Every row gives one point. Each copy is the shape, with its points in the same order, stretched, turned, moved and blurred by noise. Say if it was mirrored as well.
In the rows, zero is written as 128.

Shape, 8 rows:
[[158 118 136]
 [118 127 198]
 [142 130 109]
 [127 111 102]
 [ 85  63 111]
 [145 140 133]
 [149 128 152]
 [ 84  90 119]]
Copy 1 (8 x 3):
[[145 138 153]
 [117  88 139]
 [133 153 144]
 [139 169 125]
 [162 142  78]
 [127 149 150]
 [138 129 153]
 [143 148  90]]
Copy 1 is: only turned
Copy 2, 8 rows:
[[152 136 120]
 [153  55 114]
 [126 142 140]
 [130 137 150]
 [141 107 204]
 [135 129 107]
 [151 118 109]
 [124  94 180]]
Copy 2 is: mirrored

Shape (9 x 3):
[[129 157 133]
 [179 125 148]
 [120 142 105]
 [ 92 131  97]
 [142 133 170]
 [133 107 129]
 [127 120 209]
 [144 131 154]
 [105 128 153]]
Copy 1, 9 rows:
[[104 143 132]
 [132 167  74]
 [107 108 133]
 [120  84 157]
 [139 178 116]
 [150 124 112]
 [169 213 133]
 [133 162 110]
 [143 146 150]]
Copy 1 is: only turned
Copy 2 (9 x 3):
[[118 160 107]
 [182 145 112]
 [105 120 103]
 [ 81 108 116]
 [152 180 137]
 [142 119 131]
 [162 216 178]
 [150 160 127]
 [117 164 146]]
Copy 2 is: only turned
Copy 3:
[[109 146 152]
 [179 144 138]
 [ 95 152 132]
 [ 68 136 117]
 [149 115 145]
 [133 122 114]
 [153  73 145]
 [142 126 139]
 [107 102 132]]
Copy 3 is: only turned
Copy 4 (9 x 3):
[[128 140 122]
 [ 80 126 127]
 [134 126 108]
 [151 108 105]
 [113 136 151]
 [114 101 120]
 [122 128 186]
 [111 130 141]
 [146 123 144]]
Copy 4 is: mirrored

Shape (9 x 4):
[[135 128 136 129]
 [105 132 134 143]
 [103 135 153 114]
 [192 147 126 146]
 [140 159 109 142]
 [181 158  70 108]
 [105 106 128 135]
 [130 123 148 141]
 [ 91  87 129 116]]
Copy 1:
[[115 132 143 115]
 [121 120 148 154]
 [ 78 130 131 145]
 [140 176 167  69]
 [145 170 153 138]
 [165 217 116  90]
 [118  99 136 139]
 [107 120 157 119]
 [103  78 109 140]]
Copy 1 is: only turned
Copy 2 (9 x 4):
[[121 111 121 117]
 [113 130 148 126]
 [ 91 128 126 123]
 [154  66  98 141]
 [145 119 117 158]
 [185 119  68 145]
 [121 136 147  96]
 [114 102 133 115]
 [112 152 146  69]]
Copy 2 is: mirrored

Shape, 9 rows:
[[159 112  95 143]
 [168 129 145 132]
 [117 106 117 148]
 [154  84 124 143]
 [144 134 126 118]
 [ 60 141 138  47]
 [151 137 135 139]
 [148 134 145 143]
 [170 113 140 139]]
Copy 1:
[[126 147  74 122]
 [158 110 102 139]
 [110 154 118 145]
 [121 129  83 162]
 [132 116 117 123]
 [ 47  74 222 115]
 [154 129 109 131]
 [155 130 116 142]
 [150 115  89 153]]
Copy 1 is: only turned
Copy 2:
[[122 103  97  98]
 [138 115 133  75]
 [123 117 112 133]
 [159 103 108 125]
 [123 136 119  92]
 [130 220 132 146]
 [121 114 130  87]
 [123 114 136  94]
 [153 105 127  94]]
Copy 2 is: mirrored
Copy 3, 9 rows:
[[155 141 149 116]
 [121 126 154 107]
 [154 117 128 137]
 [154 120 139 101]
 [125 135 131 129]
 [102 130  35 187]
 [127 126 150 123]
 [125 119 151 122]
 [132 123 154 101]]
Copy 3 is: only turned

Shape:
[[124 156 141 137 126  91]
 [144 138 150 115 116 160]
 [130 127 154 103 133 104]
 [ 63 141 128 121 120 119]
 [181 115 164 142 135 152]
 [ 67 150 120 136 145 140]
 [146  95  95 159 108  95]
 [132 141  90 110 159 141]
 [116 107 121 123 118 107]
 [148 148 141 123 117 109]
 [ 79 108 179  73 123  98]]
Copy 1 (11 x 6):
[[153 143 145 133 125 100]
 [113  92 125 132 102 136]
 [155 116 126 124 134 133]
 [106 165 145  90 167 112]
 [151  48 117 180 108 121]
 [101 160 169 116 179 121]
 [132 122  63 176 130  88]
 [111 151 136 166 140 177]
 [130 127  95 133 147 116]
 [144 123 126 139 101 117]
 [152 117 124  66 169 134]]
Copy 1 is: only turned
Copy 2:
[[103 141 125 151 131  78]
 [147 122 120 120 164 156]
 [100 137 154 132 129 114]
 [122 154 130 108  96  68]
 [148 123 115 154 166 186]
 [122 151  85 101  92  86]
 [138 104 159 186 108  97]
 [ 96  97  91 100 110 134]
 [124 126 159 143 109  99]
 [114 123 136 147 152 109]
 [101 170 195 110 109  90]]
Copy 2 is: only turned
Copy 3, 11 rows:
[[103 101 110 118 107  90]
 [108 137 147 109 152 145]
 [127 119 125  97  99 111]
 [ 94 154  95 135  84 112]
 [138 122 185 116 166 123]
 [ 94 160  94 127 114  99]
 [150 105 129 203  99 100]
 [138 119  83 127 146 116]
 [133 132 117 155  86 115]
 [109  95 124 114 126 119]
 [114 171 123  84  49 117]]
Copy 3 is: mirrored

Shape:
[[ 93 163 140 125 127 124]
 [152 146 172 142 116 147]
 [113 134 137 163 105 150]
 [151 150 150 145 139 114]
 [147 114 134 111 167  83]
 [138  86 125  90 144  72]
 [153 170 129 145  96 139]
 [ 95 107 118 118 186  89]
 [132 132 149 140 170 105]
 [124 152 102 130 141 112]
 [120 107 113  92 157 129]
 [138  88 185 121 124 133]]
Copy 1 (12 x 6):
[[146 117 125 154  89 138]
 [153 143 126 156 105  91]
 [158 118 140 163 149 111]
 [125 145 115 166  98 112]
 [ 85 134 128 126  82 118]
 [ 80 123 121  91  90 121]
 [161 165  98 157 119 138]
 [ 81 104 159 134  95 129]
 [103 127 139 160  89 103]
 [118 141 117 144 108 155]
 [113 135 160 102 102 132]
 [131 107 152 123 110  63]]
Copy 1 is: only turned
Copy 2 (12 x 6):
[[ 88 142 141 100 110 108]
 [121 151 142 139 158 154]
 [ 84 164 105 145 136 122]
 [124 153 171 139 156 113]
 [145  87 182 158 155  79]
 [143  59 146 157 166  76]
 [135 170 117 108 146 123]
 [105  89 171 167 117  62]
 [114 127 188 165 137  98]
 [133 133 144 123 117  69]
 [147  71 129 154 111  90]
 [105  96 132 169 173 153]]
Copy 2 is: mirrored
Copy 3, 12 rows:
[[135 125 115 139 155 153]
 [140  99 157  99 133 134]
 [130 112  96 100 154 121]
 [159 139 154 124 132 133]
 [141 175 157 170 103 121]
 [105 188 164 183 102  93]
 [134 144 141  81 157 141]
 [140 164 113 192 106 126]
 [166 138 140 153 112 132]
 [137 177 119 129 133 143]
 [ 93 159 124 155  94 147]
 [112  99 158 141 110 103]]
Copy 3 is: mirrored

Shape (11 x 8):
[[110 127 150 162 132 115 121 143]
 [151 102 139 145 126 159 116  90]
 [150 138  96 146 146 182 126  86]
 [113 139 133 111 140 148  88 164]
 [103 109 150 130 102 154 104 149]
 [133  87 138 121 142 141 136 113]
 [ 98 115 136 125 131 117 111 135]
 [142  86  70 157 118 177 103  95]
 [ 72 131 156 120 137 142  92 134]
 [133 134 124 115 101  64 121  99]
 [153  97 123 167 148 157  92 101]]
Copy 1:
[[141 161 119 173 133 131 115 106]
 [135  90 106 103  90 101 126 138]
 [ 92  85  99  97  84  84 161 143]
 [ 91 160 130 137 120 136  90  98]
 [134 168 121 126 103 139  85 116]
 [139  93 138 130  72 130 124 134]
 [132 135 125 158 129 155 113 126]
 [103  97 104 107  73  97 120 185]
 [123 142 100 157 124 170 107 106]
 [152 101 121 125 205 131 151 140]
 [120  95  99 143  94  98 114 134]]
Copy 1 is: mirrored
Copy 2:
[[116 149  96 151 136 129 122 164]
 [102 192 123 123 145  98 172 112]
 [ 95 179 162 152 149 118 171  77]
 [182 143 106 139 113 153 126  98]
 [143 153  99 128 110 110 126 112]
 [137 169 133  99 135  99 154 141]
 [154 144 114 129 140 135 104 140]
 [126 199 159 177 180  65 171  79]
 [147 153 118 117 111 159  86 118]
 [134 128  93 124 195 146 105 139]
 [127 215 127 158 159  96 181 114]]
Copy 2 is: only turned
Copy 3, 11 rows:
[[ 95 123 105 124 105  95 143 134]
 [132 154 136 129 102 171 128 147]
 [153 181 172 130 121 166 101 107]
 [119 160 102  74 172 113 168 137]
 [ 82 163  86 118 130 139 172 144]
 [114 127 109 128 133 162 108 150]
 [ 92 115 112 119 141 120 158 138]
 [112 190 185 186 136 164 114 157]
 [ 75 128 114  79 144 138 178 122]
 [155  71 124 160 121 112 182 137]
 [128 159 167 125 114 145 120 165]]
Copy 3 is: mirrored
Copy 4:
[[139 181 132 146 136 118 125 130]
 [100 137 114  86 132 119 121 133]
 [ 80 116 139  95 149 127 112 167]
 [148 124 163 120 119 158 116 132]
 [154 150 109 107 124 152 120 135]
 [118 127 117  99 153 143 117  99]
 [155 135 128 128 140 122 113 119]
 [ 81 123  93 101 134 157  70 149]
 [174 133 138 105 140 123 108 137]
 [151 106 106 146 106  66 136 117]
 [ 92 157 131  92 126 133  83 134]]
Copy 4 is: mirrored

Shape:
[[107 137 118 169 177 111  81 136]
 [153  94 102 130 104 133 124 136]
 [165 113  81 106  95 144 144 104]
 [103  88 143 109 156  82  86  89]
 [152 146  90 117  95 141 124 125]
 [149 146 101 145  92 134 118 118]
 [166 137 166 144 136 121 113 124]
 [121 131 139 145 181 107  87 142]
 [138 103 107 118  87 140 151  82]
 [137 149 132 118 140 141 135 137]
 [109 128 137 129 118 120 103 147]
 [137 157 142 123 151  78  98 151]
 [139 151 131 153 136  96 143 151]]
Copy 1, 13 rows:
[[137 184 149 142 196 133 139 140]
 [ 78 124 127 128  86 106 156 110]
 [ 98  90 111 103  63  79 161 120]
 [100 175  96 126 159 177 113 169]
 [126 115 125 109  89  91 168 124]
 [121 118 157 122 102  99 170 131]
 [120 143 167 139 115 110  91 148]
 [129 183 128 134 177 125 109 131]
 [104  84 117 128  76 118 165 125]
 [148 126 130 118 116 109 114 111]
 [127 166 132 121 120 146 141 124]
 [118 177 139  93 167 126 100 144]
 [116 128 162 112 149 111 107  98]]
Copy 1 is: mirrored
Copy 2, 13 rows:
[[160 124 150  88 125 119 143 205]
 [100 155 151 103 125 141  93 136]
 [105 146 125  87 114 171  81 102]
 [138 152 134  94 194 129 173 162]
 [104 112 122 101 101 168  92 132]
 [107 114 110 101 111 156  82 152]
 [119 121 111 121 121  88 122 150]
 [152 124 154  99 128 101 161 184]
 [119 151 102 114 146 171  79 112]
 [137 110 127 125 105 128 124 129]
 [116 115 143 132 140 136 131 165]
 [123  78 151  98 140  99 148 159]
 [143  87 145 111 129 101  96 146]]
Copy 2 is: only turned
Copy 3:
[[ 85  67 142 132 160  86 128 165]
 [114 156 122 117 119 100 149 107]
 [177 179 114 107 121 111 109 116]
 [ 73 160 134 193  91 114 104 180]
 [172 134 143  95 118 104 113 117]
 [171 117 155 124 145 103 118 108]
 [145 119 131 167 146 129 179 136]
 [ 87  89 126 142 134 104 146 181]
 [169 189 126 145 140 137  90 109]
 [152 118 127 104 130 143 132 147]
 [104 104 171 139 116 121 131 134]
 [122  76 132 148  83  97 149 163]
 [136  67 106 141 124 123 135 113]]
Copy 3 is: only turned
Copy 4 (13 x 8):
[[ 86 177 165 170 121 133  99 189]
 [130  98  89 125  99 105 139 113]
 [170  94  76 103 127 118 131  84]
 [ 80 166 161  83 111 106 182 153]
 [161 109  89 133 122 155 120  96]
 [157 128  87 122 112 145 112  80]
 [114  88 167 135 108 122 135  94]
 [ 91 143 183 161 119 127 119 178]
 [145 110  76  53 116 113 140  73]
 [133  95 140 136 129 153 116 135]
 [108 126 130 130  94 147 139 150]
 [128 132 180 165  99 151 133 151]
 [156 109 143 145  88 142  91 137]]
Copy 4 is: mirrored
